Each point is reached from the start by the listed moves, each made 0, 1 or 2 times, or once backwards (-1), plus a little noise. Is the number of moves made odd or even? Then give how often each move was made.

Moves:
(1): [ -7 -10   3]
(2): [16 -5 12]
(3): [-8  2 19]
Start: [-5  3  2]
Points:
[-44   2  31] => even (1, -1, 2)
[-6 16 19] => even (-1, 0, 1)
[ -4  -9 -14] => even (1, 0, -1)
[36 -8  6] => odd (0, 2, -1)
[-18 -18  60] => odd (2, 1, 2)

Moves:
(1): [  6   2  -1   1  -5  -2  -1 -10  13  -3  -6   1  -6]
(2): [ 0  1  7  4  1  0 -1  1  8 -5  5  7 14]
(3): [  1  -1  -1   1   3  -5   0   7   0   4 -10  -5   6]
(4): [ 1 -9 -3  5  1  2  1 -1  6  2  0  5 -2]
(5): [ 5 -1  4  8  1 -5  4 -5  3  1 -1 -1  9]
(6): [ 7  4  7  5  6  5 -7  4  1  7  6  3 -8]
(7): [ 1 -1  1  5 -5  1  3 -7 -7  7 -1  5  2]
(8): [ 4  8 -6  2  1 -3 -3  2  3  2  2  4  1]
(9): [ 2  2 -1 -1 -5  2  7  2  4  3  1  2  2]
(10): [-9  2 -1 -2  2 -6 -1 -3  1 10  0  4  0]
(11): [ 4 -3 -2 -3 -2 -6 -2 -4 -3 -3  4  2  5]
Start: [-7  5  4 -2  5 -4 -2  2  1  0 -1 -3  0]
Points:
[ 13  34  -4   9  -4  -8 -10 -14  -8  24  -4   7 -19] => even (1, -1, 0, -1, 0, 1, 2, 2, 0, 0, 0)
[  8  21  15  14   8  13  -6   3 -17  30  28  23  -8] => even (-1, 0, -1, 0, 0, 2, 2, 1, 1, 0, 0)
[-10  17  19  18  13 -26   0  11  -9  25  -6   9  60] => odd (-1, 2, 2, -1, 1, 0, 2, 1, 0, 1, 0)
[ -3 -24  -2  15  -9   8  28  -8   3   3 -19  -9  -3] => even (0, -1, 0, 2, 1, -1, 1, -1, 1, -1, -1)
[-11 -18  -8   1  -3 -12   1   0   7  -1  -8  12  21] => even (0, 1, 1, 2, -1, -1, 1, 0, 0, 0, 1)
[-19   5 -21  -8  -5   0  20  21 -12  22 -16  -5  -4] => odd (-1, -1, 1, 1, -1, -1, 1, 1, 2, 0, -1)
